Rows are points. Examples show where two turns around zero, p and q, send a point. Write where each new point lands after one turn and then the other. Backwards means that the second turn is done in reverse. Each puzzle has new turns, and all numbers are rounded.

Turn p:
[-43 -13   8] => [-36  16 -23]
[ 20 -13  10] => [ -2 -19  17]
[52 59  7] => [59 19 49]
[-29 -34 -26] => [-20 -17 -45]
Turn q:
[-22 -43 -59] => [-63  17  39]
[40 24 45] => [ 37 -30 -44]
[ 0 31  6] => [ 20  17 -17]
[-18 -12   8] => [ 6 -4 22]
Where do these land?
q, then p: [ 17  24 -16] => [ 23  10 -22]
q, then p: [ 17 -30   4] => [-29 -14 -14]
q, then p: [-47  -8  18] => [-8  2 50]
p, then q: [ 34 -10 -63] => [-60 -35 -19]
q, then p: [-61  18  28] => [18  2 67]
p, then q: [40  7 28] => [ 30 -39   0]

Turn p:
[  4 -44 -19 -32  23 -20] => [ -2  18   7 -15 -48  36]
[ -2 -15  31  -7  19 -11] => [-34  -7  17 -11  -7  10]
[-24   3  24  14 -31  43] => [ -5 -27 -10  35  43  13]
[-35  49   3  20 -14  20] => [  6   4 -21   2  62 -16]
[ 46  22 -26 -13  42  -5] => [ -6  23 -28 -16 -45 -40]
[ 22 -35 -34  24  -2 -32] => [ 30  25  39  11 -36  -4]
[-11  20  20  -7 -37   6] => [ 11 -35  -5  -6  31   2]
Turn q:
[ 97 -23 -31  10   4 -11] => [ 24 -76 -30  -9  50  38]
[-11  -2  -3   9  11  22] => [16 12 12 16  0  0]
[ 18   4  32   5  -6 -42] => [-41   1 -31 -13  11  16]
[-61   0 -18 -17  16  -8] => [-12   9  19  27 -44 -37]
[ 6 22 22  1 14 10] => [  8  22 -15  -1  -9  21]
[-26   7  10  23 -16  -6] => [-14  29  -1   3  11 -22]
[ 12  43 -16 -17  -9   0] => [ 24  -2 -28 -27 -20 -11]
[-33 -51   4 -15 -14  35] => [-5  4 73  5  1 -4]
Where do these land?
q, then p: [-22 -27  14  -8  50 -55] => [21 22 27 37 57 28]
p, then q: [-36  47 -21   6 -34   6] => [ 23 -40 -29  29 -18  32]
p, then q: [-6  2 19 55  5 30] => [-19  28 -26  49  11  -5]
q, then p: [  9 -29  -5 -30 -12   7] => [-22 -26   7   5  -6  28]
q, then p: [ 37 -28 -28   6  -5  23] => [-36  -1  10  21 -41   3]
p, then q: [10 23 20 -4 20 24] => [-12 -10   4  22 -11 -34]
q, then p: [  8  12   1 -25 -24 -36] => [ 21   4  -7 -20  -4  42]

Turn p:
[ 21  43 -46 -19  -8  16   0  18] => [ 32   1  33 -28  38 -20   5 -26]
[-30 -29  35  17  33 -22 -21  -1] => [ -6   1 -45  30 -45   5  14   7]
[-10  16  -5   5 -26  -4  -4 -20] => [ 6 -7 24  4  7 19 13 16]
[ 42 -42  15 -47  45  29  11  34] => [-49   8 -35 -17   3 -61 -26 -41]
[-20  34 -32  35  -7 -17  21 -13] => [ 49  16  15 -19   1  30   3  25]
[ 10 -11  29  36  -7 -17   5 -26] => [-14  21   3  25 -21  34 -17  16]
[-20 -32  16  14  27 -15 -33 -50] => [-16  24 -17  44 -31  -6  31  37]
[ 15   4 -28   3 -19  -3 -22  26] => [ 29 -17  17  15  15 -17 -15 -14]
[ -4  -6 -14  -5 -19  39  15  18] => [ -3 -18 -11 -15  43  -3 -13   3]
[-28 -29  22  -3   1 -47   7 -27] => [-16 -10  -3   6 -56   8   6  38]
[ 24  52   7 -35 -21  41  23  42] => [ -9 -20  18 -47  47  11  -4 -60]
Turn q:
[  5  -2   4  19 -20 -37  -4  27] => [ -7  -4   6  34 -10  38  -4 -12]
[-32 -15  48  -7  16  29 -16 -41] => [ 49 -31 -35 -17  17 -27  15  22]
[ 16  -1 -10  21  31  -2   0   6] => [-13  28 -23   5  -9   1 -11   9]
[ 23 -16  -1   6  -3 -20 -12 -39] => [ 13   7 -11 -31   3  38   0  10]
[ 20 -28 -21  10 -20  25  81  32] => [ -3  47  58  30  43 -15 -42   6]
[  1 -15  30 -26  -9  18 -27  -4] => [ 10 -34 -19 -14  28  -6   4 -17]
[ -2 -26 -29  21 -14 -13 -23  -5] => [-7 20 -3  3 12 33 34  0]
[-21   6 -23 -29  35 -12  -2 -19] => [-26 -11  -2 -25 -16 -14  15  38]
[-10  97   2 -15 -16  13   5  43] => [-15 -21  31  16 -68 -49 -12 -55]
Where do these land?
q, then p: [ 15  13 -32   1   1   6   8   6] => [ -2 -11   9  -9  -6  22  27  -3]
q, then p: [ 18  17  45  12  -3 -50  33  30] => [ 4 -8 -9 76 34  9 -5  0]
q, then p backwards: [ -9  -2 -22  22  39  29 -15 -36] => [-23  -4 -23  -3  56   8  15 -21]
p, then q: [ 35 -17 -19 -19   3  38  -8 -38] => [ -6 -21 -18  30 -49  -9  -5  30]
p, then q: [ 19 -11   5   5 -16 -55  25  -7] => [ 19 -34  -3   9  15  11  15 -48]
q, then p backwards: [ -2   0 -10 -13 -10  22  29 -32] => [  9  15 -42 -13  -4  -6  18 -10]
q, then p backwards: [-32  33  21  -7 -25  22 -67  29] => [-23  15  27 -41  20   0 -57  47]
q, then p: [  6 -33 -15  19 -12  14  21 -11] => [  3  26  -9 -14  -1   8  10 -39]
q, then p backwards: [-57  18  19 -33 -18 -14 -51  41] => [-37  -9  36 -48 -23  -3 -60  24]
q, then p: [  7 -20   8  12  41 -12  25  18] => [ 48 -10 -15  20   7  -1   6 -18]

Turn p:
[ -9  16 -21  22  -5 -22   6  13   0] => [  0 -21  -6   4 -23   3  21  -1 -23]
[-14 -10  22 -18   8 -17 -21 -26   5] => [ 15  13 -16   6   3  23  -3  -4  37]
[  1  12  -2   0  33  15  13 -15   0] => [-13  -4 -18   9  -6  -9 -34   3   0]
[-12 -10  -6 -20   8 -22  21   2 -11] => [  8   6 -11  30  10   9   2 -18 -12]
[-15  14   7 -18   9  18 -18  27 -18] => [ -8 -28  -1  -1  25 -20   4 -17  19]
[ 28 -15  12  12 -19  12 -20  14 -19] => [ 15  -2  22 -21  24 -12  11  27   1]
[ 21  29  13  16 -15 -11  12   4 -16] => [-17 -21  12   7   4  15   9  32 -14]
[ 11  -9   9  11 -18 -13 -20  12  30] => [  8  13  22  -8 -21  -3  27  10  16]
[ -5  -9  -7  15  -2  22  20 -15  15] => [-15  23  -7 -18 -11  -5 -13  -2 -16]
[ -5 -18 -27 -19   1  16   6 -17  14] => [  9  20   5  -9  -6   0 -25 -30  -8]
Turn q:
[16  4 11  6  0  1 -8 18  9] => [  4 -14   4   3 -10   3  12 -18  -9]
[ 14 -21 -44  12   2   7  16  -2  -3] => [-14  31 -24  14 -18 -17 -20  -9  -6]
[ 10   7  -5  12 -17   8  -5   4  11] => [-6  7  7 16 -8  3 16 -7 -7]
[ 14  -5 -25 -17  12   6   2   8   2] => [  2   4   0   2 -24  -8 -25  -3 -10]
[  7  11  18  18  13   6  11 -10   1] => [ -5 -18 -10  15   7   6   5  -7  20]
[  0 -13  -9 -12  -7 -16  15  -6  10] => [ -1  19  11  -6   9  -8 -16 -11   4]
[-14  16   8 -14  -4   7  16  -5  -7] => [ 7  2 10 -4 -3  8  0 16 25]
[ 17 -20  21 -15  -9   7 -17  -3  -1] => [-12  -7   7 -16   2  29  -4 -11 -17]
[  1   9  16  -2  10 -13  -8  -7  10] => [  5 -20  10   4  17   0  -2  -3   0]
[ 15  -4  -6  -3  -8   8 -41 -11   6] => [-13  -5   7  12   1  16  -1   7 -40]
[ 17  18   1  23  -1 -16   7   4 -23] => [ 28   2 -23  19   5   6  11 -11   5]
[-97  -2  13  -8  11  -5  12  11 -17] => [  5  -1  -1 -58  20 -38  21  58  35]
Where do these land?
q, then p: [-19  35   5   5  -9  -9  -9  18   1] => [ -9  17  14  25   4  -9   8  24 -17]
q, then p: [-21 -21  15 -13  24   0   9  -4 -16] => [ 19   3  13  11  -3 -11  -5 -33  18]
q, then p: [ -4 -13  18  13   8   9  -1 -37  19] => [ -1   8 -39  -4 -10 -19   2 -18  13]
q, then p: [ 19  25  -6  14 -13 -29  -8 -17 -11] => [ -1 -13  -7  -4 -10 -19 -20  38 -14]
q, then p: [ 1 -1 -6 -9 20 20  9 36 14] => [12 20 17 -5  6 32 23 -9 -1]
q, then p: [  2  -5  -4   2 -11  26  13  -7   0] => [-21  -2  -1 -15  -8   3  10 -15   0]
p, then q backwards: [ -9  20  -4  10   9 -25   9 -10 -23] => [ 17   9   7  12  16  13 -23  -8 -20]
q, then p: [ -8   3 -34   1  -9  -8  -5   8  -1] => [ -1 -27   7  11   0  11  14  14  -8]
q, then p backwards: [  1 -46  -3   3   9  33  -9  25  -4] => [-31  20 -15  36  -6  22  14  -9  18]
p, then q: [  4   1  10  -4 -15 -18  10   9   9] => [-3 -2 -6  2 -3  1 16 -3 25]
p, then q: [ 34   3  10 -22 -13   0 -18 -21  12] => [-14 -35  22  -2  -9  16  20 -11  -5]

Turn p:
[ -8  20 -22  10 -11 -10  -8 -18 -11 -14 -22 -19] => [-39  18  10  12   2   3  -3  11   0   4  13 -21]
[-18  43  -2 -39 -15 -14   2  11  -5 -10  17  33] => [-31 -37 -29   0  23  12  -2  19  28 -13 -19  15]
[ 35  -6   1  -9  -6 -10 -20  -2 -16 -11 -11 -23] => [ -4  29   7  13  10  -7 -22 -13  17  10  21  12]
[ 48  40  21  20 -18 -14 -24 -24 -10 -11 -17 -21] => [-37  18  20  24  34 -19   4 -33  13  39  19   4]
[-17  -2  -8  -6  -5  -1 -18   6  29 -19   8   6] => [  0  -3 -36   7   8  -6   2   5 -11 -17   6 -12]
[ 11  -7 -17 -16 -15  34 -26 -55  -3  11  11  51] => [ 12 -34  -1  34 -16  19  43  -8  41 -16  41  -4]
[ 39   5  -9  18  -8 -11   7  -1   4  18 -33  -4] => [-19  12  15 -23 -16 -20   1 -23  10  26  21   2]
[-32  -5  25 -21   0  -1 -20  13  -4   2 -17   5] => [ 16 -18 -19  11   6   4 -23  30  -2  21  -2  -6]
[-27 -22   3   6  -1 -16  60  16  16  57   8 -26] => [ 22   5  28 -67 -11 -13  18  42 -28  -1 -20  14]
[  4  25  15 -12   2  -6  64   6   8 -10  -3  -3] => [-19   3   0 -47  18  33  11  -7  -6  12 -28  15]
[-15 -22   6  -6 -16  27  13  14  14   6  23 -16] => [ 32  -8   6 -19  18   6  -1   8 -23 -25   7  -1]
[-14 -23 -16  20  97 -10 -14  11  -7 -12  17  13] => [ 30  30 -18  33 -56  -7  -6 -12   1 -14 -69 -18]
[  4 -16   1  14  16  49 -20  22 -11 -10  23   6] => [ 36 -18  10  21  -2   3 -21 -32  -8 -27  -7 -17]
[-10 -29   2  24 -20 -19   3   0  -6   2  -4  -3] => [ -3   4   9   4 -18  -9  -2  13 -33   2  16  18]
Turn q:
[-41  17  24   8  19 -16  37   1  30   6  -8   8] => [ 22  -9 -31 -13  20  40 -10  13  33 -16  16   9]
[ 10 -27  31 -25  17 -16 -25  31  -5 -19 -39 -35] => [-32   9  26  16 -20  16   9   0  30   3 -38  51]
[ 23  -6   3  28  14 -23 -11  19  -5 -31  24  -4] => [  8 -21  14  19 -16 -12 -20  -7  25  11 -32 -21]
[ -7   5 -14  -1  -5  26 -25   2  18 -22  20 -16] => [  6 -11  29   1  10  -2 -21  -8 -15  33  10   7]
[ 20  15 -14  13 -38  12  28 -27  11 -25 -24  35] => [ 10  27 -24  -8 -11 -29   3  45   4  27  31 -23]
[ 27   3  33  -9  -5 -12  18 -23  29  27  18  14] => [ 34  -7 -32 -15   5 -32  -2  12  -3 -26  -9  24]
[ -5  36 -10  21  26  38   6  10 -35  20  10  30] => [ 36  14   8 -13  10  24  34 -20 -18   1  -1 -50]
[  0  -8 -15  21  -4  23  -6  -9  16  10 -33 -31] => [-30  -5  26 -34  18  -5  12  16   7  11  10   4]
[ 14 -40 -15   9  22  19 -27  14 -15  10 -17  20] => [-14  -7  22  -9 -33 -10  41 -33   8   7   4  -4]
[-11  29 -33 -14   3 -30   6 -18   2  13  16  32] => [ 16  -6 -20   0 -24  14 -21  10 -31 -28  24 -25]
[ 18  -5 -31 -11 -16  -4  19  10 -15  -1  31   4] => [  4  -2   7  38   1 -25  -2   0 -16 -15  13 -23]
[ -9  -9  30 -12 -40   0 -32  10   5  29  22 -29] => [-20 -25 -16  10  31  -9   1 -12 -35  11 -27  38]
[-39 -10  13 -28   7 -15  10 -20 -38 -17 -19 -27] => [-39  46  -9   9   8  30 -24 -18  11 -15  -2  13]
Where do these land?
p, then q: [ -5  -8  34  16  -7 -31 -14  34 -30  14  -4 -27] => [ -8 -18 -24  -6 -36  23  25 -12 -12  -4 -44  -3]
q, then p: [ 14  36  -9 -12  -5   5  -4 -21   7  13  -8 -27] => [  2 -11  -5  11   9   8 -44  -1  17  13 -21   7]
p, then q: [-18 -37  33   3  -1 -34 -30  29 -26   7 -33 -24] => [ -9 -40  -9   5 -25  10  33  -6 -42   3 -49 -18]
q, then p backwards: [ 14  35   5  11  -4  17  15 -15  17 -40  24 -10] => [ -7 -11  28 -19  13   9 -22  20 -11  21 -15 -41]
q, then p: [-28 -18 -17 -28  -6  31  58   1  24  21   9  21] => [  2  12  -2  12   3   3  32 -37  -1 -52 -45  25]
p, then q: [-26   1  17  23  40 -40 -19  19 -15  -7 -31 -12] => [-44 -21 -10 -14  -1  30  30  23 -28   2 -26 -16]
p, then q backwards: [-11  -7 -23 -16  -6  14  -7 -16  45   3  26  11] => [ 4 -1  2  7  3 -4 38  2 -1 43 -4 30]
p, then q: [ 14 -13 -10  40 -13 -25  -2  13   0   9 -13  -8] => [-12   3 -41  14  -3  11 -16  -5 -21  -7 -18  -8]
q, then p backwards: [ -6  14 -35 -14 -21  33   8  -6   0 -19  -9  22] => [ -5 -27   6  14 -19   0 -13 -28   9   2 -34 -26]
p, then q: [ 14 -28  37  29  33  -7 -21  19 -22  22 -36 -13] => [-18 -18 -29 -25  -7 -19  24  17 -39 -14 -50   1]
q, then p: [-17  -1  12  25  21  -4 -32  29 -35  23   6  -3] => [ 15  16  21  -9 -11  43  11  11  -8  22  25 -28]
q, then p: [ 37  10 -30 -31   9   8  10  -2   8 -27  25   0] => [-14  -3   8  25  24 -31  -9 -25 -12  22  -4  35]
q, then p: [  3  14  -9 -23  -9  -7  24 -25   8   8  15  45] => [-31  13  12  10  10 -12 -12 -22  15 -41   4  21]
p, then q: [ -4 -15 -16 -11 -12  20  18 -50  -3 -11  22   6] => [ 38  19   7  13  32 -15   1  -1  24  20  15 -11]
q, then p: [ 16  17  11 -12 -18  21  -4 -10  24 -17   6  21] => [ -8 -12  12 -10  -7 -29  -6 -11  29  -1  -2  26]
